Rows are points. To make a cloud, some directions were put in groups of two or more. Within a group, all points are equally far from the middle, so they leave a hole (a ring in 2 directions, a hollow ball in 3). The other directions are filled evenly. Then the cloud was stretched, turned, moved and blurred a little. Count the holes, and give their numbers of directions, smallest first.
In the rows, 128 means zero.

Cloud:
[[107 109  95]
 [180 147 114]
 [175 115 184]
 [195  93 105]
 [178  97  94]
 [153 117 101]
 [117 162 105]
 [197 101  96]
 [115 184  78]
 [ 67 117 145]
 [165 116 175]
 [138 189 103]
 [182 135  92]
 [178 186 104]
 [100 139  63]
 [116 168 141]
 [155 164 200]
 [130 160 114]
 [148 152 142]
 [161 106  90]
 [158 182 177]]
Holes: 0

Cloud, 30 rows:
[[116  91  60 127]
 [ 91 123 179 185]
 [195 114 135 151]
 [163 128 173 112]
 [ 99 137  96 203]
 [ 87 174 115 134]
 [175  92  86 117]
 [124 140  59 133]
 [155  82 148 184]
 [116  87 165 169]
 [111 166 130  72]
 [ 84  83 127 127]
 [189 132  99 109]
 [118 182 144 113]
 [144  71 124 160]
 [ 72 101 116 134]
 [106 146 152  75]
 [123 115  68 159]
 [ 83 176 126 193]
 [119 153 203 179]
 [ 71 114 113 150]
 [112  72  89 138]
 [ 90  95 123 178]
 [125 144 193 147]
 [109  59 124 109]
 [198 156 140 180]
 [189 112 120  83]
 [111 124  66 155]
 [130 105 191 181]
 [119 129  58 134]]
Holes: 1 (3)

Cloud:
[[168 196 157 134  73 102]
 [139 172 177 111 123 177]
 [113 176 146 103  42 118]
 [173 189 186 118 175 145]
 [110  82 164 166  65  98]
 [103 172  70 172 122  82]
 [173 181 120 167  79 100]
 [136 209 131 143 128 132]
 [113 175 172 108 148  36]
 [146 139  95 183 101 175]
 [145  72 111 132 190 149]
 [154 108 148 115 122 148]
 [111 148 122 119  71 123]
 [135  94 111 207 167 157]
 [171 106  99 158 112  64]
 [156 149  77 163 212  71]
 [161 116 166 138 124 141]
 [137 168 132 107 223 170]
 [176 187 103 202  84 117]
 [ 63 132  84  89 152 148]
 [142 197 190  88 134 137]
 [ 79 107 151 113 182 113]
 [ 83 100  99 123 207 133]
 [128  87 127  67 164 152]
 [176 155 173 129 164 145]
 [203 131 153 171 111 115]
 [166 129 129 105  96  81]
 [ 73 171  98 121 102  72]
 [116 165 164 148 102 135]
 [106 163 148 104 148  66]
 [178 203 180 129 161  82]
 [152  91  99 124 126 118]
 [155 102  83 145 194 133]
 [115  78 133 146  90 139]
 [170 160 118 139 210 168]
 [150  99 111 152 126  78]
 [101 169 175 112 173 111]
 [132 115 138 207 111 153]
 [184 134  56 168  64  99]
 [186 133 120 158 154  85]
 [150 123 144  80 136 154]
 [114 125 126 161 183 129]
 [137 157  62 127 106 162]
 [140 154  84  95 177 115]
 [193 169 186 133 150  91]
 [132 155 124  77 114 172]
 [160 138  83  75 145 151]
 [ 83 128 192 138 176 142]
 [ 96 154  93 139 194 147]
 [113 138  66 153 126  92]]
Holes: 0
